Each row is a point. To make a cloud, some directions were put in groups of two or more. Within a group, all points are equally far from the middle, so they leave a hole (a ring in 2 directions, a hollow ball in 3). The other directions are filled evenly. Then the cloud was stretched, turned, moved and blurred a little. How many holes are there, and how many directions does each take, smallest first?
In the rows, zero is written as 128.

Cloud (13 x 2)
[[110  37]
 [143 135]
 [106 185]
 [105 161]
 [122  61]
 [136  95]
 [105 172]
 [123  97]
 [141  89]
 [142 149]
 [ 95  97]
 [109 191]
 [100 169]]
Holes: 0

Cloud (22 x 3)
[[142 124  48]
 [105 117  54]
 [185 149  91]
 [ 88 136 141]
 [ 92 141  72]
 [ 95 141 147]
 [ 85 148 117]
 [166 158 135]
 [ 80  96  94]
 [ 78  97 102]
 [144 146  55]
 [193 119  89]
 [151 117 167]
 [185 150 121]
 [144 110 168]
 [140 147  55]
 [ 96 155 125]
 [128 157 148]
 [108 130  54]
 [178 142 144]
 [185  94 117]
 [156 143  56]]
Holes: 1 (3)

Cloud (54 x 6)
[[ 85 141 172  85  76 171]
 [125 144 145 200 146 176]
 [143  75 112 116 151 163]
 [101 102 168 168  63 202]
 [ 90 105 198 111  91 156]
 [ 89 118 139  96 195 154]
 [127  92 140 173  56 138]
 [109 172 159 102 141 167]
 [124  85  95 182 145 121]
 [150 132 166 167 154 193]
 [133 141 198 173 135 177]
 [ 84  97 196 191  92 190]
 [148  95  71  92 154 155]
 [ 81 119 103 131 114 108]
 [148 156 157 133 191 187]
 [ 87  98 141 148 103 109]
 [ 91 105 199  98 149 121]
 [102  87 130 120 178 162]
 [ 98 124 129 236 135 154]
 [ 86 151 154 204 129 130]
 [ 85 100 108 212 107 140]
 [107  65  74 147 161 162]
 [152 127  89 113 179 107]
 [ 98  87 134  70 134 164]
 [135 188 134  88 137 174]
 [ 91  91 187 102 177 169]
 [134 171 151  73 152 168]
 [109  72 212 126 151 152]
 [ 69 122 182 137 166 177]
 [151  79 163  81 155 179]
 [132 151 107 115  97 144]
 [ 79 135 130 126  51 120]
 [ 95 167 170 107 118 129]
 [175 107 114 157 149 146]
 [174 139 127 200 117 131]
 [160 116 104 128 109 168]
 [117  75 139 115 158 147]
 [ 65 123 179 117 175 137]
 [121  88 125 118  71 179]
 [127 108  50 126 119 143]
 [110 213 131 147 123 175]
 [153 140  84 165 152 154]
 [ 96 156 126 201 125 146]
 [105  71 160 109 169 173]
 [113 152 144  63 183 153]
 [113 171 123 142 109 106]
 [ 63 152 122 178 100 110]
 [ 58 143 115  91 184 149]
 [ 99 121 117 114 163 177]
 [120 187 106  72 118 174]
 [104 135  81 105 106 142]
 [102 132 127 215 119 177]
 [168 115  67 151  71 148]
 [131 102 122 196 126 144]]
Holes: 0

Cloud (71 x 8)
[[ 94 151 106 173 161 162 126 177]
 [148 131 122 115 145 147 187 193]
 [112 149 175 110 213  72 135 144]
 [118 117  98 142 126  60 157  90]
 [167 102 143 165 131 151 156 142]
 [133 175 131 154 140 213 182 159]
 [178 151 162 100  87 120 173  83]
 [103 151 190 111 188  81 129 142]
 [145 132  73  85 155 151 119 123]
 [110  88 157 130 135 131 202  83]
 [ 91  92 101  95 102 145 116  85]
 [ 69  92 131 136 145 160 156 109]
 [178 186 138 165  81 109 126 137]
 [ 92 128 162  85 191 130 128 156]
 [119 116 126  61 132 154 101  76]
 [129 117 128  65 116 172  88  92]
 [141 121 112 172 189 108 150 149]
 [115 114 129  70 120 154 129  60]
 [135  80 125  81 121 138  98 175]
 [191 101 153  79  84 107 127  89]
 [129 114 139 147  82  58 158  94]
 [153  65 111  73 109 134  94 145]
 [105 153  96 160  93 135 183 197]
 [150  95 184  69  88 149 126 170]
 [145 113 183  95  72 104 180 112]
 [128 116  80 125 100 151 160 174]
 [156 122 143  95 150 157  57 115]
 [164 111 122 129 131  43 139 154]
 [168 142 127 135 167 147  86 164]
 [161 105 134  61 104  90  63 141]
 [123 152 159 161 168  89 171 145]
 [144 129 147 145  58 111 163  52]
 [120 162  93 180 175 147 108 161]
 [114 146 142  91 127 157  80  96]
 [127  97  94  52 144 121  64 129]
 [ 99 120 182 134 159  62 123 124]
 [168 180 143 155 146 149 141 197]
 [131 210 139  83 150 171 135 158]
 [163 176 120 149  46 217 142 154]
 [ 83 144 179 133 120 205 178 125]
 [175 144 113 168 118 188 166 100]
 [101 143 107  99 189 128  66  95]
 [ 99 109  93  91 174  77 130 130]
 [180 134 119 107 104 136 188  90]
 [138 126 113 109 212 155  76 169]
 [174 160 168 153 122 117 138  92]
 [127 143 104 105 141 202 151  83]
 [183 144 189  63  79 151 111 104]
 [168 124 105 133 173 186 115 128]
 [143 137 122 176 117 143 170 194]
 [ 92 151 171 152 118 134 201 140]
 [180  98 136  69  58 166 134 159]
 [137 121  56 108 150  97 109 158]
 [119 123 119  61 164  85 118  92]
 [172  97 158  65 119  76 116  73]
 [ 89 184 167 131 138 131  79 127]
 [ 80 117 180 146 145 112 119 106]
 [112 118 159 109 147 163  85  63]
 [131 132 138  60 108 114  63 128]
 [107 114  86 132 155 126 134 188]
 [ 92 125 121 133 176 131 163 151]
 [ 96 162 135 124 141 150  68 120]
 [136 170 143 124 106 249 144 160]
 [ 97 127  88 177 142 131 150 184]
 [ 88 118 102 113 127 104  63  77]
 [158 130 108 120  67 176 195 191]
 [155 142  79 124  94 132  92 158]
 [114 176 198 168 102 112 109 114]
 [115 193 171 155 143 101 134  98]
 [133 162 193  98  81 195 119 100]
 [142 128 158 172 153  82  98  63]]
Holes: 2 (2, 3)

Cloud (96 x 9)
[[106 118 169  84  65 148 110 155  70]
 [104  85 161 124 129 132 171 187 129]
 [143 138  99 127 171 174 131  56 115]
 [ 84  62 134  47 144 143 110 144 225]
 [138 146 102 123 108  84 198 144 125]
 [ 41 143 178 105 138 143 157 144 163]
 [111 114 155  27 128 120 169 128 166]
 [118 133 110 182 151 168 150  93  48]
 [143 139 109  26 148  89 139 160 185]
 [125 106 118 125 146 100 169  89 198]
 [144 123 141  52  87  65 143 111 149]
 [130 139 113  64 126 176 133  84  72]
 [ 88 152 147  97 152  64 161 121 183]
 [135 131  99 112  76 106 123 195 185]
 [107  82 165 156 156 138 173 168 128]
 [116 137 139 121  71 132 193 175 157]
 [ 89  80 184  92 144 164 145 110 182]
 [ 71 125 113  34 135 114 136 153 213]
 [126 151 125 112 126 160  69 189  94]
 [ 53 133 166 123 132 161 166 115 181]
 [110 111 147 165 169 200 155 120  77]
 [ 90 157 100 145 101 158 166 115  57]
 [117 209 140  89 112 124 144  92  92]
 [100  62 134 153 173 133 166 158 141]
 [ 51 147 172 146 107 161 119 137  66]
 [152 117 143 178 185 158 146 103  88]
 [116  88 131 153 154 132 145 208 152]
 [120 135 156 100 204 105 134 103 125]
 [118 139 112  43 205 130 148 103 151]
 [144 148 144 173 179 109 185 126  98]
 [ 86 117 136 117  44 139 136 186 165]
 [162 132 135  75 159  65 166 124 151]
 [169 169  86 117 110 128 100 168  72]
 [197 166 133 106 150 125 155 122  83]
 [ 81 137 128 115 124  63 166 130 136]
 [ 99 113 169  55  52  86  91 158 191]
 [107 110 170  72 126  51 128 123 188]
 [157 159 120  57 117 175 113  95 156]
 [109  85 109 142 137 162  70 108 139]
 [109  63 129 104 211 152 153 113 163]
 [ 87 115 133 113 163 143 109 105  63]
 [ 89 101 119 111 137 176 114 148  57]
 [ 70 159 127 107  70  93 184 116 179]
 [ 75  94 181  96 161 143 121 110 201]
 [ 70  88 172 116 124 107 155 186 133]
 [169 121 153  62 129 161 114 126 168]
 [180 147 119  86 102 186 106 106 128]
 [111 107 157 163  85  99 142 160  86]
 [174 118  89  71  96 176  72 123 134]
 [ 78  87 127  88 131  94  67 141 192]
 [160 190 118 128 127 126 185 155 119]
 [135 101 136  64 114 182  79 134  91]
 [ 96 119 162 116 180 173 147  99  66]
 [143 111 146  76  71  98 119 163 109]
 [144 139 124  69 123  84 110 161 230]
 [135 132 142  73  88 108 125 159 229]
 [135 196 140  63  97 144 112 130 147]
 [115 138 133  84 103  73 109 112 118]
 [ 84  78  98 173 144 135 122 171 132]
 [108  90 125  24  97 125 106 151 226]
 [131 174 140  56  76 142 136 100  69]
 [105 132 154 104 113 115 138 210 173]
 [ 63 120 105  78 173 119 142 127 221]
 [ 91 104 119 114 140 101  77 169 117]
 [148 163 130  77 134 144  63 162 147]
 [154 106  75 105 147  97 168 115 120]
 [ 92 152 110 151  94 128 118  92 130]
 [123  87 160  77 128 102 137 190 147]
 [148 124 122 191 190 152 129 162 121]
 [169 115 123 129  85  92 179 122 142]
 [116 143 154  82 113 109 141 201 168]
 [188 169 113 169 160 136 147 133  65]
 [151 199 155 153  70 149 137 152  94]
 [132 120 174  70 107  87 114 137 224]
 [129 152 159  99 155 124  77 141 134]
 [122 127 121  79  87  98 166  88 207]
 [126 143 116  53  53 102 105 104 182]
 [107 160  97 163 167 189 162 117  65]
 [147 129 120 112  43 127 100 128 161]
 [118 136 152 108 107 185 137 145 173]
 [124 129 115  99 139 135 174 196 140]
 [153 101 132  91  91 128 180 155 146]
 [ 83  95 168  55  79  97  92 170 214]
 [168 126 124 109 142 137  95  72 100]
 [ 65 150 155 132 127 193 123 141 133]
 [100 117 155  91 100 125 198 169 125]
 [ 62 109 113 149  95 160 146 101 129]
 [139 152  91 103  81  96 106 185 129]
 [145 148 125  59 170 135 148  64 164]
 [175 116  89  69 126 105  96 107 116]
 [ 77 166 124 102  61 184 129  91 125]
 [161 109 135 122 167 166  73 119 154]
 [104  98 149  99 111 101  99 176 228]
 [ 85 138 118  90 156 200 105 117 163]
 [129 156  77 156 105 104 137 138 107]
 [ 85 132 157  95 149 168 118  48 128]]
Holes: 3 (2, 3, 3)

Cloud (104 x 9)
[[177 118 138 154 173 160 142 150 109]
 [ 90 124 160 147 133  65 146  59 109]
 [ 86  52 133 108 104 160 105 133 173]
 [134 138 100  94  54 138  88 101 134]
 [ 78  75 131  89 126 106 126 127 106]
 [ 78 110 174  78 112 136 138 135 188]
 [142 104 108 134 156 152 182 127  49]
 [111 136 100 126  81  89 135  74 163]
 [ 93 149 106  93 139 145 106 129 160]
 [121  63  69 144 142 141 118 137 202]
 [ 70 130  81 174 140 197 128 155 100]
 [140  72 174 126 173 137  88 110 127]
 [146  59 115  79 179  98 111 141  41]
 [ 94  40 108 134 167 137 113 163 161]
 [ 91 117 143 106  98 143 137 156 127]
 [195  46 129  94 133  93 109 197 109]
 [ 94 122 122 193  92 144 137  96 115]
 [150 126 140  36 146 121 113 107 109]
 [157 131  80 115 141 179  91 159 157]
 [ 83  57 117 180 170 154 128 152 170]
 [150  92 132 107 146 173 175 118 129]
 [117  94 183 103 110 171 196  93  96]
 [153 105 121 165 132  64 101 117 124]
 [ 68 165 121  91 104  98 171 143 172]
 [126 141 102 152  69 178 181 134 131]
 [ 92 140 101  97 163 208 116 144  75]
 [147 100  67 104  98 166 121 205 144]
 [ 93 108  83 146 117 147 140 119 123]
 [102 133 183 141 159 131  83  82  98]
 [142 149  83 162 170  68  91 135 170]
 [ 75 128 136 164 110 136 111  84 189]
 [148 105  98 125  89 194 102 116 156]
 [130 139  59 150 203  84 118 180 161]
 [177 130 127 160 128 106 122  83 170]
 [100  98  87 101  88 148 154 166 170]
 [ 93  92 160 105 117 157  95 131  50]
 [ 82  60 128  96 127 163 126 139 192]
 [137 146 106 128 183 169  86 134 117]
 [174 122 133 174 143 152 127 121  78]
 [130 164  85 171 126 108 151 131 249]
 [156 134 123 160 186 173 108 116  97]
 [147 115  72 130  78 176  85 147 116]
 [119  73 139 147 116  90 105  97 152]
 [103 118 111 145 151 158 139 103 137]
 [104 142 107 139 130 164 132 220 156]
 [104 112 127 187 203 124 179 154 146]
 [ 62 159 123 155 168  40 122 120 171]
 [106 116 109 149 140 165  48 103 163]
 [130  80 106 121 102  98  93 107 155]
 [131 180  67 148 181  77 135 178 171]
 [133 103 101 128  99 138  88 210 161]
 [103 109  78  80 130 134 206 188 126]
 [145 171 178 127 141 140 121  99 113]
 [151  72 148 165 218 121 100 182 144]
 [122 127 137 140 123  88 116 111 186]
 [ 91 101 129 153  97  78 134 159 152]
 [104 138 128  61 110  56 133 134 181]
 [ 64 127 157  92 163  69 137 119 149]
 [133 113 193 142 112 131  63  72 160]
 [101  20 172 139 189  64 170 107 166]
 [109  94 205  84 143  88 135 114 205]
 [121 106 193  97 161 115 190 119 167]
 [113  36 152  83 144 126 135 190 123]
 [154  88 177  71 122 118  88 129 178]
 [187 111 103 108 113 133 153 137  38]
 [ 52 178  98  57 150 160 155 120 148]
 [ 84 154 118 136  81 148 140  78 134]
 [116 156 173 144 189 104  67 123 101]
 [158  83 115 133 113 141  58  96 106]
 [182 122 149 105 178 121 156 173 203]
 [140  66  67 156 130 120 151 131 176]
 [110 131 144  50 113 116  87 127 106]
 [104 107 147 155 183 186 120 145  73]
 [147  71  57 118 129 153 146 147 134]
 [142 142 227 116 145  94 145  88 181]
 [135 152 103 146 118  97 119 138 195]
 [107  90  43 178 124 125 184 162 178]
 [110  85 155 152 149 154  84 147 137]
 [110 147 177 115 170 142 187 129 195]
 [171 146 168  77 183 169 127  90 153]
 [127 125 120 193 160 114 130 104 119]
 [ 49 141 107 178 137 117  90 139 178]
 [120  70 177 102 165 196 125 143 151]
 [203 155 147 123  90  44 109  65 145]
 [107 143 135 104  74 112 111 127 111]
 [146 133 119 103 238  82 156 138 148]
 [103 131 110 191 141 114 103 138  62]
 [131 110 178  61 162  94 188 111 192]
 [ 60  93 115 153 128 203 141 126 177]
 [ 62  93 131  94 105 175  61 118 121]
 [184 153 118 113  83 109  21 104 167]
 [ 97 114 171  75 134 136  90  99  76]
 [104 165 157 149 150 165 163  70 113]
 [165 130 133 152 125 109 136 176 156]
 [125 158 150 136 188 111 191  91 145]
 [154 118 175  87 146 139  82  93 154]
 [111 135 116 146 111 116 130  74 133]
 [109 179  91 116 127 124  72 116 159]
 [126  42 119 101 142  92 151 155 172]
 [157 144 109  68 238 118 144 188 119]
 [ 65 148 152 111 139 113 164  95 185]
 [155 174  82  98 106 111  63 103 122]
 [106  79 120 111 118 142  54  89 135]
 [132 125 176  81 190 115 145 116 129]]
Holes: 0

Cloud (92 x 9)
[[144 171  61 123 143  97 162 114 153]
 [179 153 156 173 161 159 109 148 121]
 [197 174 162 162 137 143 166  45 113]
 [163  81  91 120  64 130 169 101  63]
 [127 195 101 149 110 148  85 186 126]
 [126 155 120 147 117 147  60  99 162]
 [113 146 148 183 180 135 110 105 173]
 [ 92  76 160 115 114 111  92 142  43]
 [157 107 125 113  48 164 157 172 129]
 [147 147  78  56 190 150 159 110 109]
 [186 165 155 113 170 154  93 139  92]
 [110 125 110  85  93 127  97  97  95]
 [145 134 121  95 129 127 184 163 139]
 [157 146 121 149  77 120  74 205 149]
 [153 149 133  97 184 168  81 118  87]
 [124 143  68 102  75 104  76 162 131]
 [137  73 142 143  87 110 151  77  83]
 [130 100 161 104 155 128 161  59  76]
 [130 134 146 194 152 116 147  67  43]
 [153  77  81  77  94 148 190 116  99]
 [109 122 178 134  89 116 140 106  59]
 [159 179 129 169 122 192 115 119 147]
 [112 168  41 117 129 103 130 156  76]
 [198 153 170 154  87 126  97 152  96]
 [166 104 128 129  79 131 155 172 204]
 [110  81 145 142  79 157 120 107  86]
 [150 136 184 197 142 155  99 107  69]
 [106 174 187 151 136 157 103 154  59]
 [195 109 106  92  75 112 135 162  77]
 [109 135 112 169 141 185  82 118  82]
 [ 99 174 107 118 196 157  78 124 166]
 [143 229 116 126 141 140 123 126 138]
 [ 84 168  86 190  88 112 120 137 120]
 [129  91 112 131  97  79 189 129 111]
 [162  91 170  78  85 152 162 127 130]
 [128 131  67 175  67 144  96 163  84]
 [103 172 125  69 167 110  87 133 158]
 [104 199  58 120 154 114  87 132 143]
 [192 112 168 159 163 135 127 107 117]
 [103 136 172 136 100 146  96 186  49]
 [172 207 120 178 109 150  90 114 140]
 [138 115 112 210  75 152 109 112  88]
 [179 157 143  89 161 103 143  97 160]
 [135  63  96 142  50 139 102 194 126]
 [186 189 111  80 157 130 123  60  84]
 [ 94 149  62 119  93 120 122  75 108]
 [ 90 199  99 159 119 121  63 146  53]
 [147 130 120 198  82  97  76 125  91]
 [134 160 138 176  76  83  74 121 129]
 [112 129  76 133 106  78  75 132  73]
 [117 180 136 151 123 148 138  48 124]
 [ 95 143 124  91 175  99 120 166 141]
 [148 115  94  50  91 121 124 121 133]
 [ 67 163  90 116 175 154 119  83 113]
 [112  75 153 155 152 146  99  98  82]
 [ 87 201 111 110 181 119 135  71  75]
 [151 115 120 127 166 140 124  99  26]
 [155  63 152  91 109 128 120 221  95]
 [122 147 159 104 188 121 118  56  62]
 [180 103 136  52 140 103 160 143 154]
 [193  78 185 107 115 133 165 166  91]
 [127 152 129  89  87 177 135 138 116]
 [179  47 157 154  95 152 130 162 137]
 [135 101 105 181 113 114 177 150 132]
 [124 109 110 189 134  91 115  80  90]
 [162 150  49  80 140  86 162 107 100]
 [ 99  67 126  94 168 151 150  97 138]
 [ 94  97 122 125 136 120 120  59 123]
 [ 82 110 120 178  84  85 124 156 115]
 [165 157 141  51 180 123 142  95 121]
 [145  82 116 124 125 155 212 108 119]
 [151  71 169 126 178 152 146 145 100]
 [169  84 147 159  84  96 180  81 122]
 [115 153  93  87 207 170 150 100 106]
 [158 132  58 181  84 107 164 152  98]
 [203 116  80 159 115 119 158 120 110]
 [138 105  80 152  53  70 139 122 109]
 [ 80 106 103 114 117 133  94 173  44]
 [123 120 189 198 112 131 105 168  63]
 [ 89 141  95 215 101 114  86 110 127]
 [120 106  75 113 144 125 169  87 175]
 [101 153  72 182 149 145 128  98 165]
 [148 113 164  95 191 176 157 104 107]
 [111 114  83 109 111 106 176 164 116]
 [138 109 107 152 133  71 154  92  64]
 [ 94 111 114  67 125 178 120 161 120]
 [123 111 147 107 157 133 112 108  16]
 [113 169  83 172 146 132  66  83  80]
 [ 71 144 157 133 155 176  75 174 129]
 [100 170 122 222 116 158  84 114  81]
 [104  97 120 188 110 124 106 189  77]
 [ 91 113  79 111 155 146 124 184 107]]
Holes: 1 (8)

Cloud (104 x 9)
[[146 135 165 209  94 134 112 136 176]
 [105  35 185 144 119 143 117 123 139]
 [151 187  80 174 132 157 155 158  66]
 [111  56 141 186 147 168 153 159 150]
 [129 147 123 189 109 112 143 145 221]
 [176 135 117 200 116 123 133 133 128]
 [102 102 196 131 125 131 139 121 162]
 [100 111 168 126 159 144 154 141 143]
 [145 175  98 138 102 146 122  99  89]
 [ 81 171 164 158 141 128 131 150  91]
 [119 122  99 121 134 152 150  98  98]
 [ 89 142 119 151  84 121 104 169 110]
 [158 129 129 205 104 125 159 105 117]
 [151 158 159 194 160 110 138 118 130]
 [112 154  99 137 169 169 136 148 163]
 [108  75 140 134 136 139 181  92 128]
 [173 138 121 175 158 179 143 101 100]
 [165 140 130 125 139 103 145  97 133]
 [126  86  97 142 126 152 142 109  96]
 [128  85 185 174 125 122 161 158 127]
 [ 85 153 105 113 147 146 113 131 113]
 [114 100 126 117 181 155 153 180  69]
 [ 96 132 181 189 132 112 128 137 177]
 [147 133  95 158  94 125 107 116 134]
 [104 124 108 158  95  94 104 148 138]
 [ 92  97 151 140  94 128 129 179 154]
 [ 98 115 117 128  97  72 120 151 113]
 [129 132 174  94 106 171 145 139  86]
 [105  17 116 169 140 147 158 173 143]
 [162 133 112 133 129 186 175 146 112]
 [143 160 148 112 156 164 143 142 137]
 [139 108  81 153 142 151 156 102 125]
 [123 202 145 108 113 108 110 135  93]
 [ 99  76  92 186 121 123 201 132 143]
 [110 152 123  91 149 108 131 132 109]
 [131 155 106 139 104  88 196 125 161]
 [158 174  62 102 145 170 177 147 104]
 [146 105  95 180  94 144 180 157 148]
 [128 131 134 137  91  95 113  88 118]
 [ 80 148 166 123 128 124 149 133 168]
 [113 218 153 109 112 104 102 133 112]
 [159 149  81 170 104 142 128 141  97]
 [109 166 198 144 124 162 130 142 132]
 [125 153 130 146 161 140 186 164 166]
 [ 97 128 143 128 140 155 108 101 146]
 [120 156 140 102 152 136 141  94 102]
 [154 176  87 192 141 145 147 120 111]
 [ 73 134 116 145 150 133 115 171  54]
 [135 122  99 213 110 134 144 145 125]
 [ 94 103 123 153  81 130 148 141 152]
 [168 176 121 191  96 145 117 124 127]
 [ 89 130 139  99 129 161 118 115 112]
 [104 128 108 195 110 148 163 127 139]
 [102  87 139 112 160 133 139 147  78]
 [142  65 137 145 127 130 156 191 169]
 [ 85 175 165 163 131 118 128 144 168]
 [132 198 135 202 139 135 145 132 194]
 [121  98 179 157 109  87 109 103 103]
 [134 140 131 119 113 152 123  90  68]
 [157 154  62 109 130 173 183 161 126]
 [162 154 164 194 160 115 140  89 125]
 [159 109 100 157  90 167 175 187 110]
 [ 80 204 137 127 131 106 112 126 115]
 [154  37 125 160 158 145 148 188 121]
 [159 124 106 151 112 142 194 117 176]
 [151  85  89 110 105 123 172 113 147]
 [119 118 175 135 100 102 168 101 164]
 [113 142 137 124 145 124  99 168  96]
 [154  95  86 170 160 156 182 127 170]
 [ 93 132 174 160 132  92 171  98 167]
 [148 197 134 173 163 122 110 121 171]
 [146  57 174 168 121 150 115 133 185]
 [ 90 115 134 151  83 104 146 123 179]
 [138 160 113  98 141 137 110 192  89]
 [ 93  69  93 120 118 172 145 174  97]
 [167 132  95 194 144 137 148 152  93]
 [108 218 161 165 132 128  78 115 163]
 [105  81 125 108 135 117 136 127  97]
 [138 145 111 133 149 174 168  78 107]
 [138 141 159 186 125 144 144 126 217]
 [ 83 165 136  90 104 127 141 183 147]
 [108 179 164 183 140 146  88 143 112]
 [121 162 143 144 150 167  94 115 158]
 [105 111 143 128 136 133  95 128 136]
 [140 153  94 164 111 135 149 121  70]
 [137 177 106 154 119 180 190 124 121]
 [160 166  99 122 162 148 144 155 152]
 [135 149  91 182 100 112 178 117 200]
 [108 131 152 119 109 130 177 119 127]
 [103 143 154 124 142 134 112 106  72]
 [168  80  72 144 123 158 158 154 117]
 [133 140 158 127 179 151 155 122 140]
 [ 92 113 145 147 109 114 166 151  83]
 [103 163 104 106 107 134 193 136 119]
 [ 96 100 188 137  96 128 133 157 118]
 [ 88 143 137 165 121  69 118 120 182]
 [131 249 154 164 133 131 111 133 165]
 [102 124 147 202 112  94 114 108 185]
 [137 112 146 149 158 123 146 102  77]
 [130 129 162 173 148 147 171 156 145]
 [121  29 118 136  85 142 167 136 118]
 [147 167  80 168 116 117 165 127 107]
 [ 81 111 122  93 115 124 174 166 119]
 [148 127 104 206 100 122 161 131 159]]
Holes: 2 (2, 3)
